Rows are points. Each copy is the shape, with its points in the same order, turned, moved and blurred by noise. Is it also mirrored, or only turned?

Shape:
array([[ 23.2,  20.1],
       [-13.8,  25.2],
       [-19.7, -16.5],
       [  9.0,  10.3],
       [ -8.4, -21.0],
       [-24.9, -19.8],
       [ -4.7,   2.8],
       [-31.9, -32.9]])
Copy 1:
array([[ 20.0,  24.8],
       [ 31.3,  -9.1],
       [-10.0, -19.4],
       [ 11.1,  10.6],
       [-17.7, -12.1],
       [-12.8, -25.5],
       [  7.7,  -3.0],
       [-26.2, -34.6]])
Copy 1 is: mirrored
Copy 2:
array([[ 22.6,  29.2],
       [ 30.1,  -7.0],
       [ -8.6, -15.2],
       [ 13.7,  17.5],
       [-18.6,  -0.5],
       [-12.9, -18.6],
       [  8.4,   2.2],
       [-25.4, -30.6]])
Copy 2 is: mirrored
Copy 3:
array([[ 33.1,   8.2],
       [  1.1,  25.9],
       [-19.8, -12.2],
       [ 15.8,   4.8],
       [-12.7, -12.1],
       [-25.5,  -8.5],
       [  2.0,   2.4],
       [-34.6, -24.1]])
Copy 3 is: only turned
Copy 4:
array([[-11.7,  33.5],
       [ 19.4,  15.9],
       [  2.7, -24.7],
       [ -4.5,  22.0],
       [ -7.6, -17.5],
       [  2.6, -28.6],
       [  1.3,   4.2],
       [ -0.3, -39.8]])
Copy 4 is: mirrored

Shape:
array([[  7.7,   4.2,  13.1,   5.0],
       [-12.6,  21.9,  17.3, -24.8],
       [ -2.7, -24.4,  -1.9,   5.4],
       [-26.1,  21.4, -11.8, -11.2],
       [ -3.4, -20.9, -25.4,  32.7],
       [  5.8,  -3.0,   1.6, -28.3],
       [-36.8, -22.0,  16.4,   2.2],
       [ -3.9, -11.6, -25.1,  28.1]])
Copy 1:
array([[  4.6,  -0.6,   4.7,  -0.9],
       [-18.4,  14.9,  -0.7, -32.8],
       [  5.8, -26.7, -15.4,  -3.6],
       [-17.5,  18.9, -29.8, -16.3],
       [ 11.2, -22.4, -35.2,  26.8],
       [  8.4,  -3.3, -10.4, -36.0],
       [-33.8, -30.3, -14.1, -10.2],
       [ 10.7, -15.2, -35.4,  21.2]])
Copy 1 is: only turned
Copy 2:
array([[  6.9,   1.7,   6.9,  -1.7],
       [-16.1,  28.9,  18.4, -17.3],
       [ -9.5, -23.5,  -8.4,  -5.7],
       [-30.2,  27.7,  -5.8,   1.1],
       [-10.0, -25.6, -29.8,  24.6],
       [ -5.0,   7.1,  -4.4, -31.6],
       [-36.6, -22.1,  18.3,  -0.4],
       [ -8.5, -16.0, -29.9,  21.7]])
Copy 2 is: only turned

Shape:
array([[  5.1,   9.5, -24.4,  -4.1,  43.4,  -1.6],
       [ 15.9, -15.3,  -6.0,  -2.0,   2.2, -16.2],
       [-23.1, -15.9, -17.3,  20.6,   2.3, -10.8],
       [  8.3,  -4.3,   0.1, -31.9, -31.1,  11.4],
       [ -4.3,  -2.3,  29.0,  26.6, -21.4,  -5.0],
       [ 23.1,  14.5, -32.5,  19.8,  11.6,  43.3],
       [-17.3,  -7.6,   8.9,   5.3, -20.0,   4.7],
       [  4.0,  29.2,   8.6,  30.0,  -8.0,  -9.0],
       [-41.1, -22.0,   2.2,  18.3,  -0.4,   8.8],
       [-45.2, -14.8, -19.4, -22.0,  -9.7,   3.5],
       [-11.4,   8.7, -14.3, -23.3,  -5.6,  -2.7],
       [-36.9,  -7.5,  20.5, -11.3,   0.7,  21.2]])
Copy 1:
array([[  0.8,  12.5, -27.1, -22.7,  28.8,  15.1],
       [ 17.9,  -4.5, -19.7,  -9.7,  -9.0, -18.4],
       [-14.1,  -3.8, -17.9,  21.4,   5.2, -11.8],
       [  7.2,   4.9,   4.2, -21.3, -45.0,   1.2],
       [ 20.2,   6.4,  22.9,  36.8, -13.4, -18.0],
       [ 17.3,  30.3, -37.3,   7.7,  -8.4,  43.9],
       [  0.2,   2.2,  11.8,  13.2, -21.7,  -3.3],
       [ 25.8,  40.1,   3.8,  24.4,   1.5, -12.1],
       [-25.1, -10.3,   4.3,  30.6,  -3.8,   5.3],
       [-47.4,  -5.3,   1.5,  -9.3, -14.0,   3.5],
       [ -8.0,  14.4,  -1.7, -21.9, -18.1,  -1.9],
       [-18.5,  -3.4,  33.6,   7.3,  -4.9,  17.5]])
Copy 1 is: only turned
Copy 2:
array([[ -5.4, -10.8, -25.1,  34.8, -20.7, -12.0],
       [ 11.4, -21.4,   0.1,   0.2,   9.1,  -9.4],
       [-12.2,  -1.4, -10.6,  18.2,  37.4, -16.6],
       [  6.2,   8.7,   1.1, -37.3,  -2.3,  13.3],
       [  0.3,   9.9,  46.1,   5.5,  30.6,  -3.3],
       [ 12.9,  21.0, -22.2,  44.7,  -1.0,  35.1],
       [-13.1,   9.8,  16.8, -11.2,  23.9,   2.1],
       [ 11.5,  29.9,  25.9,  26.4,   8.7, -20.6],
       [-34.9,  -2.2,   3.3,   5.9,  39.0,  -7.7],
       [-37.2,   3.5, -27.0, -24.8,  21.5,  -9.4],
       [ -7.4,  12.2, -16.6, -14.3,  -2.4, -14.3],
       [-44.4,   6.2,   9.4, -12.0,   9.0,   8.8]])
Copy 2 is: mirrored
Copy 3:
array([[  0.9, -32.8,  10.7, -10.4,  16.5, -31.7],
       [ 29.0,  -5.8,  -1.3,  13.9,  10.8,  -6.5],
       [-10.9, -10.3,  -6.8,  35.5,   5.2,  -6.2],
       [ 22.3,   9.6, -23.8, -17.2,   6.1,  27.3],
       [  5.0,  23.9,  22.5,  26.8, -10.4,  21.0],
       [  3.3, -39.9,   4.6, -20.9, -38.8,  -7.4],
       [ -3.6,   9.2,  -3.1,  16.1,   1.6,  23.4],
       [ -2.0,  23.9,  24.8,   6.7, -19.7, -12.5],
       [-26.3, -11.6,   1.2,  36.2,   7.7,  21.9],
       [-23.8,  -7.1, -33.3,  11.7,  28.4,  16.4],
       [ -2.3,   3.1, -19.1, -10.0,  17.3,  -0.5],
       [-23.0,  -3.6,   6.9,   4.1,  22.3,  36.5]])
Copy 3 is: mirrored
Copy 4:
array([[  0.9,   2.5, -27.7,  -7.8,  43.7,  13.7],
       [ 22.0, -12.2,  -1.8,  -5.8,   7.9,  -5.8],
       [ 16.2,   3.9,   3.7,   7.5,   0.0,  33.2],
       [ -9.7,  -5.3,   2.0, -33.6, -22.6, -19.0],
       [ -5.0,  -3.2,  32.0,  25.5, -12.4,  -7.2],
       [-31.8, -19.9, -49.9,  12.4,   3.3,  12.7],
       [ -8.2,   1.3,  21.0,  -1.9, -15.2,   8.6],
       [ -9.2,  16.2,   1.8,  35.0,   3.3, -11.1],
       [ -5.6,  -0.8,  27.3,   1.5,  -5.1,  44.1],
       [ -0.8,  18.7,  12.8, -38.5, -12.3,  36.7],
       [ -3.3,  18.0,  -4.8, -26.6,  -0.1,   2.8],
       [-29.3,   1.3,  33.6, -20.2,   3.3,  23.1]])
Copy 4 is: mirrored

Shape:
array([[-24.4,  16.9,   4.8,  -7.7,   2.1,  26.8,  22.2,   0.7],
       [ 10.5,  19.0, -20.9,  -7.1,   7.8,  -3.7, -27.7,   2.6],
       [ -5.9,  20.1,  14.6,  -9.0,   4.3,  24.0,  11.6, -29.4],
       [  1.2,  -1.3, -14.4,  -0.1, -17.1, -29.1, -14.3,  -7.6],
       [ 19.8,  -0.6,  -1.4,   0.1,  -8.6, -12.3, -39.4,  15.3],
       [ 20.5, -23.6, -26.9, -36.0,  -9.9,  12.4, -26.0,  -4.9],
       [-31.4,  21.7, -23.8,  11.5,  32.8,   4.2,   4.2,   8.2],
       [ 21.4,  -9.6,  10.7,  -8.6,  15.1,  11.1,  24.0,  -7.0],
       [-23.4,  26.2, -14.7,  15.2,  35.7,  28.9,  19.3, -13.9],
       [ 30.9,  -4.7,  23.5, -25.9,  -1.7,  -6.7,  -9.9, -12.7],
       [  2.1, -16.4,  29.5,  -7.3,  -3.2,  18.2,  -8.6, -27.6],
       [ 27.4,  17.5, -20.1,  22.3,  -4.6,   0.8, -23.8,   8.0]])
Copy 1:
array([[-19.5,  18.4,   0.2,   3.6,  14.6,  27.0,   4.5,  -3.9],
       [ 28.4,  -5.8, -15.9,  -2.9,  22.0, -13.9, -14.5,   9.3],
       [-13.8,   6.5,   3.9,   1.0,  35.5,   8.0,   3.0, -30.1],
       [  8.5, -12.0, -13.4,  12.3,  -0.5, -35.7,   5.6,   8.2],
       [ 31.1, -18.5,   9.7,  -2.6,   1.3, -32.2, -16.0,  15.6],
       [ 27.4, -18.7, -14.9, -40.9, -10.5, -23.6,   3.7, -15.7],
       [ -7.0,  -9.9, -34.5,  12.4,  28.3,  24.8, -15.3,  20.4],
       [  1.4, -29.6,  13.9,   2.0,  18.8,  13.5,  22.7, -18.0],
       [-12.8,  -3.4, -29.9,  13.2,  39.3,  39.1, -14.0,  -9.5],
       [ 12.9, -22.5,  24.3, -14.9,  23.9, -28.2,  20.9, -13.0],
       [-21.1, -17.9,  24.6, -13.1,  17.4, -14.2,  -3.6, -28.0],
       [ 45.3, -15.0,  -3.7,  19.6,   6.6,  -7.8, -17.2,  -2.0]])
Copy 1 is: only turned
Copy 2:
array([[ -7.4,  14.8,   4.9, -21.3,   5.1,  31.3,   0.8,  10.1],
       [  0.6,  -5.1, -42.6,   1.8,  16.0,   3.3, -28.9, -21.0],
       [ -9.7,  26.7,   4.7, -17.9,  -2.8,  21.5, -12.2, -23.4],
       [  9.4, -11.0, -31.8,   8.2, -11.5, -21.2,  -1.7, -18.0],
       [  9.6, -19.7, -30.0,  14.4,   6.1, -19.1, -44.0, -13.7],
       [ 30.7, -30.4, -30.2,  -1.5, -15.2,  24.3, -29.0, -36.5],
       [-27.8,  -3.4, -28.9, -11.0,  36.2,  19.6,   7.0,   4.5],
       [ 21.3,  -8.4,  15.6, -32.4,  16.2,   4.9, -12.7, -25.4],
       [-32.1,  16.6,  -2.9, -12.3,  37.3,  30.9,   7.2, -16.1],
       [ 20.6,  -8.7,  -3.1, -22.1, -15.8, -12.5, -44.1, -33.6],
       [ -8.5,  -9.5,  20.8,  -6.5, -21.6,   9.5, -25.6, -26.0],
       [  7.5,  -0.2, -23.5,  24.2,  27.5,  -9.8, -28.3, -23.1]])
Copy 2 is: only turned
Copy 3:
array([[-19.2,   5.5,  21.7,  15.0, -10.6,  12.1,   5.5, -39.3],
       [ -8.7,  27.2,  -6.9, -13.3,  -2.5,   5.8,  -1.3,  11.9],
       [  5.1,   2.9,  33.4,   5.8, -19.9,  14.2,  24.4, -24.1],
       [  6.2,   5.9, -26.2,  -0.1, -19.2, -18.7,   2.3,   6.5],
       [ -7.9,   3.9,  -8.9,  -3.5,  -1.9,  -6.5, -14.1,  39.4],
       [ 16.3, -16.4, -12.2, -34.1,   5.6,  17.4, -23.2,   2.5],
       [-28.1,  37.5,  -5.9,  11.4,  18.0,   0.4,  16.9, -31.3],
       [ 27.7,   3.1,  26.1,  20.9,   8.5,   3.7, -10.7, -12.5],
       [-12.2,  33.3,  14.8,  19.5,  12.6,  27.9,  30.9, -39.1],
       [ 24.1, -10.1,  28.3,  -5.4,  -9.6, -12.6,  -7.8,  18.3],
       [ 12.3, -33.3,  24.6,   7.5,  -7.3,   3.4,  17.8,   1.7],
       [ -3.8,  23.5, -11.9,  13.7, -10.9,  20.2,  -5.6,  32.4]])
Copy 3 is: mirrored
Copy 4:
array([[-18.4,  11.3, -13.8,  -3.7, -16.8,  14.7,   5.7,   8.2],
       [ 12.6,  21.6, -27.7,  22.2,  30.6, -11.6, -20.3,  12.7],
       [  0.9,  21.3, -19.2,  -6.4,  -8.9,  33.2,  -6.2,  -9.8],
       [  9.8,  15.8, -12.0,  21.0,   6.6, -36.9, -21.1, -18.0],
       [ 25.3,  10.0,  -5.0,  25.2,  23.9, -21.6, -38.4,  16.3],
       [ 13.8, -25.9, -46.3,   4.4,  21.5, -17.2, -42.6,  -2.8],
       [-24.0,  19.5,  -7.3,  22.1,  25.4,   1.0,  20.0,  14.7],
       [ 13.7, -14.6,  -3.9, -22.7,   9.6,   6.7,   3.4,  -9.7],
       [-17.0,  12.9, -18.0,  17.2,  13.2,  33.3,  30.5,   6.5],
       [ 29.1,   3.1,  -5.0, -21.9,  10.9,  -6.1, -36.7,  -7.9],
       [ 10.2,  -3.5,  -3.0,   2.4, -11.2,  20.8, -32.8, -21.4],
       [ 41.7,  13.6, -14.4,  33.8,  17.9, -13.4,  -7.3,  21.3]])
Copy 4 is: only turned

Shape:
array([[ -8.0,  -6.4,  -8.5,  12.8,  -5.4, -36.6, -22.2,  13.5, -17.4],
       [ 30.3,  16.0,   0.5,  10.7,   4.5,  -5.1,  18.1, -17.2,  31.4],
       [  0.4,   6.2,   9.1, -11.3,  28.9,  -8.7, -24.3,  23.4, -20.6],
       [ -2.3,  16.3, -18.7,  24.0,  10.4, -40.3, -29.2,  18.4,   2.3],
       [ -4.2, -13.4, -41.5,   2.2,  37.6, -14.1,  -5.4, -10.5,   3.6],
       [  8.0,  21.3,   4.3,  -6.9,  -2.1,  46.1,  -4.3,   0.9,  -6.8],
       [-11.6,   3.4,  -2.4,  -7.5,   7.3,  15.8,  51.2,  14.1,   8.6],
       [-18.0,   7.2, -19.0, -15.3,  11.2, -20.0,  -7.5,   2.6,  10.1],
       [ -9.1,  -6.3,  -1.7,   2.6,  17.3,  28.9,  11.8,  -7.0,  43.4],
       [ 17.0,  11.6,  -7.0,   8.8,   9.9,  31.9,  15.5,  13.5,  21.3],
       [ -3.9,  27.4, -14.4,   3.2,  10.7,  11.7,  46.7,  -3.0,  34.1],
       [ 18.1,   6.6,  -2.4, -19.4, -12.8,  18.2, -10.8,  31.0,   9.5]])
Copy 1:
array([[  4.1, -24.0, -24.4,   5.7,  10.8, -24.3, -24.0,  -4.7,  17.8],
       [ 18.7,  33.0,  -0.7,   7.1, -13.3, -27.2,  18.2,  13.8, -10.1],
       [  5.2,  -5.8,   0.5,  -8.3,  -4.4,  -0.1, -48.5,  -0.8,  -2.9],
       [ 17.2,   4.3, -31.2,  17.1,  24.2, -19.1, -31.5,  -8.1,  12.6],
       [ 10.7, -10.9, -40.5,   3.6,  -2.7,   5.6,  -6.2,   7.9, -42.5],
       [ 20.7,  12.6,  36.4,  -9.9,  -1.7,  25.2,   8.6,   8.3,   4.6],
       [ 20.7,  -1.0,  17.5, -29.6,   6.5, -15.0,  15.1,  45.0, -22.8],
       [ -7.3,   1.1, -26.7, -13.0,  16.7,  -8.8,  -7.7,   9.7,  -9.8],
       [ -4.8,  17.9,  13.3,  12.5,   2.5,  -0.3,  18.0,  40.3, -28.1],
       [ 22.8,  28.6,  15.9,   2.7,  -4.3,   5.3,   9.9,  41.4,  -5.9],
       [ 26.9,  23.2,  10.4, -14.4,  19.4, -17.4,  24.2,  35.3, -29.6],
       [  9.6,  14.9,   5.4, -18.7, -13.3,  18.5,  -6.5,  23.1,  27.8]])
Copy 1 is: mirrored
Copy 2:
array([[-32.3,  -5.5,  -3.2,   6.0, -11.0,  15.3, -24.5,  18.6,  -7.4],
       [ 32.7,  -0.2,  11.7,   7.9,  27.7, -20.4,  -4.9,   7.6,   4.3],
       [-38.4, -29.1,   5.2,  -8.7,  23.8,  20.6,   2.6,   1.2,  -4.7],
       [-21.2,  -1.4,  -3.9,   4.0,  11.1,  27.0, -36.6,  24.2,  15.3],
       [ 17.3, -23.1, -23.3, -22.7,  12.8,  27.5, -25.1,   6.0, -20.3],
       [  0.2,   8.0,  17.0, -13.2,  19.3,   9.9,  43.9, -16.7,  -2.7],
       [ 23.8, -31.6, -13.5,  -6.5,  -5.0, -11.4,  39.5,   7.4,  12.0],
       [ -8.2, -13.9, -14.2, -27.6,   2.6,   3.0, -15.6,   4.6,   8.7],
       [ 38.6, -20.4,   3.8, -10.1,   5.2,   2.6,   7.1, -32.4,  15.6],
       [ 29.5, -11.4,  19.2,  -3.8,  16.8,  11.7,  27.4,   0.0,  11.6],
       [ 46.5, -11.3, -17.0,  -8.5,  14.6, -13.9,  22.4,   8.3,  29.0],
       [ -7.7,  -9.4,  40.6, -24.4,   3.5,   5.2,  19.7,   7.2,   9.4]])
Copy 2 is: only turned
Copy 3:
array([[-15.4,  20.7,  16.8,  19.1, -26.5,  -2.5,   1.0,  20.4,   4.5],
       [ 40.7,   3.0,  -6.1,   7.9,   9.5, -12.4, -12.1, -28.3,   7.6],
       [  7.3,  29.3,  -9.9,   2.6,  -7.9,   6.7,  -7.6,  44.4, -12.3],
       [-13.7,  27.8,  21.9,  20.6, -10.9, -23.6, -22.9,  20.6,  11.9],
       [  2.8, -20.7,   4.7,   0.1, -10.6, -30.8, -19.1,  14.4, -29.9],
       [  5.8,   8.2, -40.9, -27.5,  15.3,  15.5,   1.2,  -0.8,   2.5],
       [ 26.9, -18.7, -44.2,  13.0,   9.6, -20.1,  27.4,  12.7,   8.6],
       [ 10.2,  -2.2,   1.7,  -7.3, -19.1, -24.4,  -5.7,  26.8,  11.4],
       [ 24.4, -34.8,  -8.6, -11.3,  32.4,  -4.8,  -1.6,   6.5,  11.6],
       [ 17.6,  -8.5, -37.4,   6.4,  26.6,  -1.4, -14.1,  -4.6,   8.3],
       [ 35.8, -15.2, -30.6,  -1.2,  23.9, -42.7,   8.2,  -9.5,  18.5],
       [  7.3,   2.8, -38.5,   2.5,  -7.9,  18.5, -21.5,  13.8,  25.1]])
Copy 3 is: only turned
Copy 4:
array([[-37.0, -33.7,  -1.3,   6.5,   5.0,  -7.3,  -2.2,   6.8, -15.0],
       [ 23.4,  17.5, -21.0,  22.1, -13.4,   1.9, -16.6,  -6.4, -31.9],
       [-37.5,   3.4,  -4.9,  29.2,  21.6,  -4.5,   8.1,  17.4,  10.7],
       [-38.1, -25.4,   7.3,  33.1,   4.2, -21.7, -15.8,   5.5, -32.9],
       [ -5.7,  -5.0,  17.2,  13.7,  31.0,   8.0, -41.0,  12.2, -17.2],
       [-11.3,  20.5, -12.3,  26.2,   1.1,  33.7,  -3.0, -38.8,  16.6],
       [ 17.7,  16.4,  20.7,   8.2, -29.4,  30.6,  -1.6,   8.7,   9.5],
       [-29.7,   2.9,   7.0,   9.0,  -2.5,  -2.4, -32.8,  10.6,  -0.3],
       [ 29.0,  19.1,  11.9,  11.9,  -6.1,  -3.4, -33.6, -24.6,  14.2],
       [ 21.8,  11.4,  -2.0,  41.3,  -8.5,  21.9, -11.2, -19.8,   3.4],
       [ 21.0,  32.6,  20.1,  20.2, -32.5,  22.9, -26.3,  -4.7, -12.0],
       [-13.7,  -7.0, -29.4,  37.1, -14.0,  14.0, -10.9,  -7.8,  25.0]])
Copy 4 is: mirrored
